Each wall is flat, endless, passes through zero and stands at right angles to its row. A trip goes straight from one point to another. List the walls that it crosses, first one first.
In the rows, zero is written as 128.

Walls:
(1): [129,225]
(2): [106,146]
(3): [103,182]
(4): [66,93]
(5): [115,85]
(6): [59,105]
Trips:
[179,136] to [181,181] => 3
[117,134] to [100,139] => none
[165,110] to [128,81] => 4, 6

Walls:
(1): [88,31,134,126]
(2): [144,164,160,157]
(3): [125,107,157,158]
(4): [172,194,174,98]
(5): [93,155,102,165]
(6): [100,121,122,118]
(7): [215,60,179,153]
(8): [109,150,144,121]
Trips:
[114,131,130,80] to [177,122,162,141] => 1, 7, 6, 2, 3, 8
[111,45,129,158] to [189,126,185,155] => 6, 2, 4, 1
[136,80,113,63] to [146,59,122,144] => 3, 6
[85,111,64,119] to [82,107,117,122] => 8, 3

Walls:
(1): [137,75,136,94,70,110,134,88,105]
(2): [79,160,120,176,139,188,106,70,115]
(3): [69,89,176,140,201,117,120,89,186]
(4): [66,90,155,142,105,125,126,104,126]
(5): [138,85,195,98,135,137,118,101,109]
(6): [166,130,204,176,132,195,115,161,173]
(7): [126,147,70,88,71,170,152,92,149]
(8): [163,109,143,128,88,102,93,136,175]
(9): [151,133,121,176,138,124,146,92,136]
Trips:
[104,110,94,102,149,177,163,74,97] to [40,90,118,155,82,64,91,106,143] => 9, 5, 8, 7
[78,97,127,152,149,94,192,132,94] to [113,147,220,45,135,102,206,95,53] => 5, 9
[187,56,102,129,157,138,174,148,155] to [151,60,161,152,147,177,84,47,86] => 4, 2, 8
[101,164,135,188,130,183,143,96,108] to [160,160,170,100,121,101,197,174,176] => 4, 3, 2, 8, 7, 9
[131,119,149,97,35,157,127,115,150] to [112,114,113,50,101,100,132,139,139] => 6
[147,123,180,160,127,134,167,86,64] to [114,105,77,92,105,64,169,159,146] => 6, 2, 7, 5, 9, 8, 4

Walls:
(1): [103,112,194,163,88,170,111,139,225,135,115,61]
(2): [81,87,94,91,137,132,146,184,40,155,97,78]
(3): [66,109,117,95,118,40,147,102,155,117,200,84]
(4): [193,177,138,167,116,107,160,110,122,108,117,135]
(5): [127,220,145,106,89,163,103,151,124,100,94,136]
(6): [96,105,246,138,148,99,155,47,124,106,127,111]
(7): [180,189,132,176,193,82,153,90,157,144,157,188]
Trips:
[136,130,122,203,152,148,180,174,81,107,158,98] to [144,141,121,178,134,139,156,95,123,176,99,104] => 1, 6, 2
[152,141,136,122,136,150,144,121,96,120,160,149] to [113,84,183,121,136,118,166,143,146,103,102,77] => 5, 2, 7, 1, 3, 4
[145,104,203,116,138,120,123,138,146,105,152,160] to [104,163,119,164,103,138,181,137,88,107,143,137] => 5, 1, 3, 2, 6
[131,115,139,178,167,157,117,118,146,111,117,82] to [216,152,122,148,171,129,162,110,7,117,195,163] => 1, 2, 6
[106,97,143,132,159,186,71,147,120,123,56,103] to [96,60,104,141,116,143,77,119,174,105,73,124] => 5
[73,142,75,163,130,115,179,167,170,114,106,187] to [106,140,194,123,148,131,128,161,117,149,100,130] => 3, 2, 1, 6, 7

Walls:
(1): [112,112,163,184,163,74,95,87,142,163,124,147,163,154,24,145,63,68,177,155]
(2): [144,181,89,97,185,88,104,115,114,91,122,115,92,86,93,193,150,115,150,121]
(3): [74,106,114,93,123,134,35,49,157,82,66,86,185,79,144,91,154,94,160,171]
(4): [113,144,77,139,130,130,159,133,112,80,116,96,102,156,128,115,134,140,163,179]
(5): [105,136,120,110,110,192,162,88,106,99,196,158,124,193,116,116,131,132,175,136]
(6): [142,154,75,72,129,154,145,122,171,124,100,152,107,106,163,133,88,70,113,98]
(7): [191,106,149,189,142,173,129,186,148,157,140,78,114,173,82,163,108,73,94,198]
Trips:
[109,104,93,168,81,71,109,130,143,123,117,135,91,168,178,100,119,144,113,109] to [80,145,116,99,177,98,91,104,94,129,114,185,168,106,185,127,104,130,124,124] => 6, 3, 4, 2, 1
[138,158,112,141,130,97,153,147,104,84,141,104,63,117,111,116,136,173,148,142] to [137,110,117,217,149,149,152,249,82,104,135,185,130,100,69,127,169,71,180,72] => 7, 1, 5
[183,204,166,152,160,127,135,120,130,164,158,128,156,103,115,126,121,97,127,127] to [87,140,82,94,121,114,182,94,189,163,95,56,123,172,194,183,167,187,116,166] => 1, 4, 3, 7
[120,177,99,105,186,174,111,159,79,167,82,124,136,186,176,133,132,95,142,166] to [106,96,110,103,107,144,219,146,197,178,129,90,170,210,167,142,171,136,139,183] => 2, 3, 6
[139,114,107,126,111,100,122,129,128,202,78,133,140,99,109,86,64,129,116,136] to [115,124,135,54,136,143,143,154,86,173,99,119,160,125,205,160,110,108,119,68] => 7, 1, 3

Walls:
(1): [119,114,115,177,122,108,137,134,136,142,126,94,118,157,143,70,149,116,134,86,160,154,109,123,145,126,158,146,131,132,146,204]
(2): [146,140,154,128,118,105,157,114,109,195,141,42,144,116,135,169,99,105,66,149,114,94,116,115,164,100,167,169,104,191,149,116]
(3): [126,126,106,105,110,132,139,140,154,123,130,148,131,180,119,129,138,112,89,165,94,127,121,85,76,87,149,113,133,102,134,137]
(4): [128,119,98,170,112,183,96,162,178,208,135,177,180,134,126,147,117,107,141,142,137,72,101,111,171,106,139,89,155,130,77,96]
(5): [113,93,136,144,114,179,84,64,160,149,155,126,101,154,148,125,122,134,174,128,142,122,91,113,98,176,118,150,191,177,160,29]
(6): [86,130,150,168,151,146,148,123,50,178,116,74,158,117,122,91,107,119,162,131,109,222,77,106,137,99,124,169,167,144,161,133]
(7): [162,144,121,148,159,124,99,121,137,144,94,152,146,105,81,170,103,109,74,99,160,147,128,102,117,135,149,139,92,123,110,133]
(8): [107,96,148,77,127,88,105,156,125,135,62,146,142,188,161,97,184,136,142,162,77,115,171,158,156,121,123,110,153,176,179,112]
(9): [108,102,139,164,90,165,116,119,149,109,144,142,171,166,101,116,159,139,98,112,148,127,74,158,103,76,104,148,120,110,126,96]
(10): [123,89,118,89,136,147,121,138,150,115,117,149,147,136,127,125,69,116,139,102,101,101,125,170,131,101,129,164,161,90,88,170]
Trips:
[147,178,135,121,131,126,97,124,131,132,113,87,120,97,139,134,60,93,93,134,149,124,112,136,171,144,123,85,174,81,153,130] to [89,132,109,175,120,112,110,142,134,133,157,105,125,158,96,90,130,105,117,75,107,171,126,83,127,135,135,79,135,112,165,115] => 1, 10, 5, 3, 2, 9
[133,176,175,154,161,115,122,110,88,154,135,158,129,131,164,131,70,141,206,103,164,133,96,133,133,135,136,102,135,100,86,146] to [85,196,130,152,154,151,139,110,99,177,139,129,160,113,150,93,127,150,101,104,74,111,108,166,92,118,64,88,120,108,87,126] => 5, 7, 1, 9
[113,100,118,107,105,115,151,128,112,156,126,115,120,153,149,87,153,118,165,104,143,127,118,71,163,141,98,127,83,155,162,128] to [171,140,51,121,59,168,133,148,119,85,131,138,140,121,127,110,129,99,154,114,130,105,126,188,133,115,136,98,121,118,132,102] => 2, 4, 9, 6, 10, 5, 1, 3, 8
